Each row of a before or after table is a point. The points were changed in one or more steps. Then noise was added and the rows were shuffled. The steps act on how far a point lies along the listed directions, d1 being the first. What was done? A step turns or swaps two directions, mirrors them in a line or flattens them onto one, adds a multiple of one to another, or multiplies one. Angles are multiples of 10 degrees, from the lower direction toward the higher: turns from -170 to 170, lines from 10 to 170 but not 90. Use the fewest steps. Two steps may share a direction if one is a turn and the other turns, adds or multiplies; they go together, in the order done. Otherwise the lowest direction goes first.

Directions:
(1): [0.36 0.11 0.56]
(2): [ 0.42 -0.50 -0.17]
(3): [-0.38 -0.44  0.33]
Before (14 x 3):
[[ 0.00 -0.17  0.25]
 [-0.76  0.22  0.01]
 [-0.33  0.51 -0.04]
 [-0.70  0.37 -1.26]
 [ 0.61  0.26 -0.07]
 [-0.26  0.43  0.25]
 [-0.11  0.52  0.43]
 [-0.69  0.10 -0.17]
 [ 0.53 -0.63  0.19]
 [ 0.26  0.76 -0.28]
 [-0.06  0.43  0.34]
 [-0.05  0.49  0.43]
 [ 0.17  0.65  0.09]
 [-0.23 -0.20  0.09]]
After (14 x 3):
[[-0.05 -0.19  0.26]
 [ 0.49  0.39  0.07]
 [-0.29 -0.19  0.03]
 [ 0.18  0.06  0.33]
 [-0.37 -0.18 -0.37]
 [ 0.17  0.05  0.22]
 [ 0.00 -0.12  0.34]
 [ 0.05 -0.01  0.13]
 [ 0.23  0.08  0.33]
 [ 0.53  0.54 -0.24]
 [-0.38 -0.23 -0.21]
 [ 0.46  0.34  0.10]
 [-0.29  0.24 -1.38]
 [ 0.06  0.15 -0.14]]
Steps: turn d1 and d3 by 10 degrees; multiply d2 by 0

Directions:
(1): [-0.22  0.73 -0.59 -0.42  0.03  0.07  0.09  0.27]
(2): [-0.10  0.33 -0.10  0.43  0.08 -0.34  0.60 -0.62]
(3): [-0.08  0.39  0.78 -0.53  0.20 -0.27 -0.09 -0.18]
(4): [ 0.68  0.06 -0.36 -0.14  0.05 -0.44 -0.51 -0.36]
(5): [ 0.40  0.17  0.06 -0.01  0.45  0.83  0.07 -0.32]
(6): [ 0.39  0.30  0.21  0.02 -0.92  0.21  0.14 -0.01]
Before (9 x 8):
[[ 0.26 -0.46  0.09  0.54  0.07 -0.35  0.14 -0.39]
 [-0.08 -0.49 -0.05  0.51  0.12  0.30 -0.04 -0.10]
 [-0.24  0.44 -0.07 -0.57  0.17 -0.63 -0.02  0.05]
 [-0.21 -0.29  0.54  0.08  0.47  0.02 -0.15 -0.33]
 [-0.52 -0.02  1.24 -0.29 -0.47  1.22  0.51  0.63]
 [ 0.19 -0.43 -0.15 -0.03  0.38  0.47 -0.38  0.33]
 [-0.07 -0.27  0.15  0.94 -0.37  0.60  0.58 -0.04]
 [-0.46 -0.75  0.08  0.19  0.08 -0.57 -0.01  0.05]
 [ 0.35 -0.10  0.70 -0.56 -0.21  0.33 -0.13  0.26]]
After (9 x 8):
[[ 0.09 -0.14 -0.05  0.09  0.51  0.17 -0.04 -0.09]
 [-0.52  0.07  0.92  0.17 -0.55  1.11  0.91  0.32]
 [-0.15  0.23 -0.49 -0.30 -0.03 -0.41 -0.03  0.21]
 [ 0.35 -0.05  0.32 -0.06 -0.31  0.26  0.32 -0.06]
 [-0.47 -0.74  0.10  0.16  0.09 -0.57 -0.02  0.06]
 [-0.14 -0.44  0.26  0.30  0.30  0.17 -0.13 -0.23]
 [-0.12 -0.16  0.68  0.41 -0.15  0.51  0.29  0.09]
 [-0.12 -0.34  0.25  0.29  0.27  0.18 -0.08 -0.17]
 [ 0.27 -0.53  0.27  0.24  0.10 -0.24 -0.11 -0.17]]
Steps: multiply d2 by 0; flatten d3 and d6 onto the line at 80 degrees

Directions:
(1): [-0.56 -0.52 -0.53 -0.22 -0.34  0.35  0.12  0.29  0.32 -0.34 -0.57 -0.02]
(2): [-0.09  0.09 -0.31 -0.07  0.78  0.02 -0.75 -0.33  0.49  0.06 -0.24  0.33]
(3): [ 0.58 -0.13 -0.92  0.05 -0.12  0.08  0.27 -0.17  0.21 -0.05  0.62  0.21]
(4): [-0.03 -0.06 -0.24  0.13 -0.22  0.21 -0.62 -0.17 -0.05  0.17  0.20 -1.07]
Before (12 x 12):
[[ 0.41 -0.32 -0.69  0.03 -0.80  0.25  0.32  0.13 -0.12 -0.12  0.43 -0.48]
 [ 0.10 -0.03 -0.25  0.17  0.44 -0.04 -0.03 -0.07  0.07 -0.14  0.02  0.39]
 [-0.08 -0.10 -0.05 -0.29  0.08  0.08  0.04  0.09  0.12 -0.15 -0.24  0.37]
 [ 0.09  0.03 -0.09  0.06 -0.23 -0.07  0.28  0.12 -0.05  0.08  0.34 -0.03]
 [-0.04  0.31  0.24 -0.09  0.34 -0.04 -0.13  0.02 -0.01  0.14 -0.35  0.48]
 [ 0.13 -0.14 -0.20 -0.04 -0.09 -0.05  0.18 -0.18  0.01 -0.07  0.06  0.40]
 [-0.06  0.07  0.24  0.11  0.13 -0.21 -0.20 -0.15  0.00  0.16 -0.10 -0.02]
 [ 0.17 -0.50 -0.59  0.14 -0.52  0.27  0.16  0.03 -0.12 -0.02  0.38 -0.58]
 [ 0.07 -0.25 -0.43  0.16 -0.75  0.17  0.40  0.26 -0.16 -0.04  0.16 -0.66]
 [ 0.30  0.04 -0.27  0.12 -0.43  0.21  0.54  0.00 -0.01 -0.19  0.75  0.10]
 [ 0.06 -0.04 -0.10 -0.07  0.27  0.09 -0.46 -0.04  0.13  0.02 -0.03 -0.40]
 [ 0.09  0.07  0.32  0.08  0.40  0.05 -0.09 -0.16  0.23  0.02 -0.04  0.36]]
After (12 x 12):
[[ 0.17 -0.45 -1.54  0.06 -0.24  0.41 -0.17 -0.07  0.56 -0.07  0.14 -0.38]
 [-0.20  0.39  1.00 -0.04  0.12 -0.19  0.15  0.25 -0.41  0.17 -0.50  0.35]
 [ 0.77 -0.24 -1.86  0.03  0.00  0.47  0.26 -0.39  0.76 -0.32  1.13  0.68]
 [-0.01 -0.04  0.21 -0.31 -0.20  0.01  0.40  0.19 -0.12 -0.15 -0.08  0.29]
 [ 0.16  0.03  0.25  0.01 -0.05  0.03 -0.23  0.06 -0.25  0.11  0.17 -0.65]
 [ 0.49  0.00 -0.32  0.30  0.04 -0.12  0.52 -0.02 -0.17 -0.15  0.48  0.40]
 [-0.28  0.15  0.69  0.12  0.07 -0.24 -0.22 -0.05 -0.18  0.17 -0.32 -0.19]
 [ 0.44 -0.21 -0.70  0.00 -0.17 -0.01  0.39 -0.22  0.08 -0.09  0.41  0.61]
 [ 0.92 -0.59 -2.44 -0.03 -0.42  0.54 -0.01 -0.34  0.72 -0.22  0.90 -0.06]
 [ 0.22 -0.08 -0.78  0.00  0.09  0.03  0.02 -0.05  0.41  0.03  0.37  0.24]
 [ 0.08  0.15  0.74  0.13  0.19 -0.05  0.21  0.00 -0.07  0.07  0.01  0.26]
 [ 0.61 -0.70 -1.83  0.12 -0.30  0.49 -0.10 -0.27  0.43 -0.05  0.79 -0.35]]
Steps: mirror d1 and d2 in the line at 160 degrees; multiply d3 by 3; multiply d4 by 1.3

Directions:
(1): [-0.15  0.48  0.32 -0.04 -0.59 -0.43  0.07 -0.08  0.24 -0.26  0.67 -0.89
  0.03 -0.08  0.20 -0.17  0.48 -0.48 -0.43  0.00]
(2): [ 0.02  0.54  0.32  0.09 -0.29 -0.12 -0.82  0.10 -0.36  0.39 -0.14  0.23
 -0.24 -0.15  0.08  0.99  0.26  0.38 -0.41 -0.06]
(3): [-0.09 -0.21 -0.33  0.11 -0.30 -0.19  0.35  0.09 -0.21  0.22  0.11 -0.77
 -0.30  0.58  0.49  0.65 -0.51  0.31  0.63 -0.11]
(4): [ 0.11 -0.03  0.16 -0.18 -0.05  0.94 -0.78  0.23  0.46 -0.19  0.20 -0.12
  0.66  0.36  0.47  0.18 -0.13 -0.36  0.31 -0.01]
Before (12 x 20):
[[ 0.03 -0.09 -0.19  0.32 -0.42 -0.56  0.33 -0.25 -0.41  0.21  0.04 -0.39
  -0.34 -0.03  0.25  0.33 -0.16  0.30  0.03 -0.05]
 [ 0.23  0.67  0.53  0.00 -0.01  0.25 -1.33  0.07 -0.53  0.71 -0.67  1.14
  -0.33 -0.35 -0.16  1.12  0.69  0.57 -0.84  0.01]
 [-0.06  0.26  0.21  0.06 -0.04 -0.43 -0.23  0.16 -0.02  0.13  0.22 -0.26
  -0.29  0.16  0.05  0.40  0.29  0.41  0.00 -0.18]
 [-0.14 -0.26 -0.36  0.27  0.19  0.66 -0.31  0.11  0.06 -0.12 -0.15  0.02
   0.37  0.59  0.40  0.41 -0.81  0.11  0.68 -0.03]
 [-0.13 -0.22 -0.39  0.10 -0.02 -0.53  0.62  0.07 -0.03  0.19  0.29 -0.39
  -0.26  0.40  0.07  0.25 -0.42  0.10  0.43 -0.06]
 [-0.05  0.02  0.32 -0.18  1.03  0.42 -0.06 -0.23  0.11 -0.27 -0.62  1.15
   0.25 -0.64 -0.95 -0.87  0.46 -0.40 -0.62  0.18]
 [ 0.00 -0.10 -0.04 -0.05 -0.14 -0.46  0.54 -0.04 -0.17  0.05  0.26 -0.16
  -0.12 -0.19 -0.12 -0.19  0.02 -0.09 -0.13  0.21]
 [ 0.00 -0.37 -0.40 -0.03  0.14 -0.21  0.32 -0.19 -0.32  0.27 -0.28 -0.07
  -0.21  0.28  0.32  0.50 -0.50  0.39  0.82 -0.13]
 [-0.14 -0.04 -0.48 -0.04  0.27 -0.49  0.50 -0.45  0.23  0.10  0.07  0.01
  -0.36  0.04 -0.01  0.10 -0.17  0.17  0.17  0.11]
 [ 0.21 -0.15  0.12 -0.16 -0.16  0.10  0.19 -0.20 -0.09 -0.07  0.21 -0.05
   0.17 -0.05 -0.10 -0.04 -0.09  0.16  0.26 -0.17]
 [ 0.02  0.11  0.05  0.05 -0.40  1.23 -1.33  0.45  0.74 -0.05  0.13 -1.06
   0.75  0.80  0.80  0.49 -0.37 -0.41  0.62  0.19]
 [-0.18  0.29  0.00  0.11 -0.10 -0.30  0.26  0.27 -0.17  0.23  0.27 -0.25
  -0.32 -0.26  0.16  0.31  0.22  0.08 -0.32  0.12]]
After (12 x 20):
[[ 0.11  0.60  0.30  0.18 -0.13 -0.34 -0.75  0.06 -0.88  0.87 -0.71  0.82
  -0.82 -0.25 -0.22  1.30  0.50  0.92 -0.73 -0.03]
 [-0.24 -0.16 -0.15  0.12  0.84 -0.75  1.04 -0.43 -0.57  0.14 -0.73  0.58
  -0.72 -0.51 -1.03 -0.49  0.10  0.23 -0.44  0.11]
 [ 0.13 -0.02  0.15 -0.15 -0.06  0.06  0.01  0.02  0.16 -0.08  0.26  0.10
   0.31 -0.26 -0.08 -0.42  0.13 -0.39 -0.25  0.26]
 [-0.08  0.35  0.18 -0.04 -0.01  0.20 -0.29  0.35  0.12  0.08  0.28 -0.01
   0.12 -0.31  0.24  0.12  0.36 -0.18 -0.39  0.16]
 [ 0.00 -0.10  0.02 -0.17  0.19  0.49 -0.42  0.23  0.59 -0.19  0.36  0.12
   0.61  0.27  0.14 -0.06 -0.13 -0.49  0.19 -0.03]
 [ 0.03  0.34  0.35 -0.03  0.03 -0.03 -0.60  0.23  0.20  0.04  0.27 -0.08
   0.00  0.11  0.03  0.24  0.38  0.17 -0.05 -0.15]
 [ 0.18 -0.18  0.13 -0.16 -0.14  0.13  0.16 -0.20 -0.03 -0.08  0.21 -0.02
   0.24  0.00 -0.11 -0.06 -0.07  0.15  0.24 -0.18]
 [-0.19 -0.29 -0.44  0.34  0.13  0.38 -0.08  0.08 -0.06 -0.05 -0.18 -0.08
   0.15  0.64  0.40  0.47 -0.90  0.26  0.71 -0.05]
 [-0.23 -0.09 -0.52  0.42 -0.64 -0.15  0.04  0.28 -0.11  0.43  0.00 -1.75
  -0.43  0.93  0.73  0.99 -0.77  0.38  0.89  0.11]
 [-0.01  0.05 -0.15 -0.22  0.42  0.26 -0.24 -0.36  0.65 -0.17  0.16  0.36
   0.24 -0.05  0.00 -0.16  0.04 -0.27  0.03  0.18]
 [ 0.19  0.06  0.21  0.06 -0.20  0.54 -0.71 -0.07  0.17 -0.13  0.15  0.11
   0.49 -0.13  0.31 -0.02  0.11 -0.34 -0.20  0.01]
 [ 0.13 -0.25 -0.03 -0.25  0.28  0.71 -0.60 -0.08  0.23 -0.07 -0.20  0.37
   0.53  0.16  0.41  0.16 -0.24 -0.12  0.63 -0.09]]
Steps: mirror d3 and d4 in the line at 40 degrees
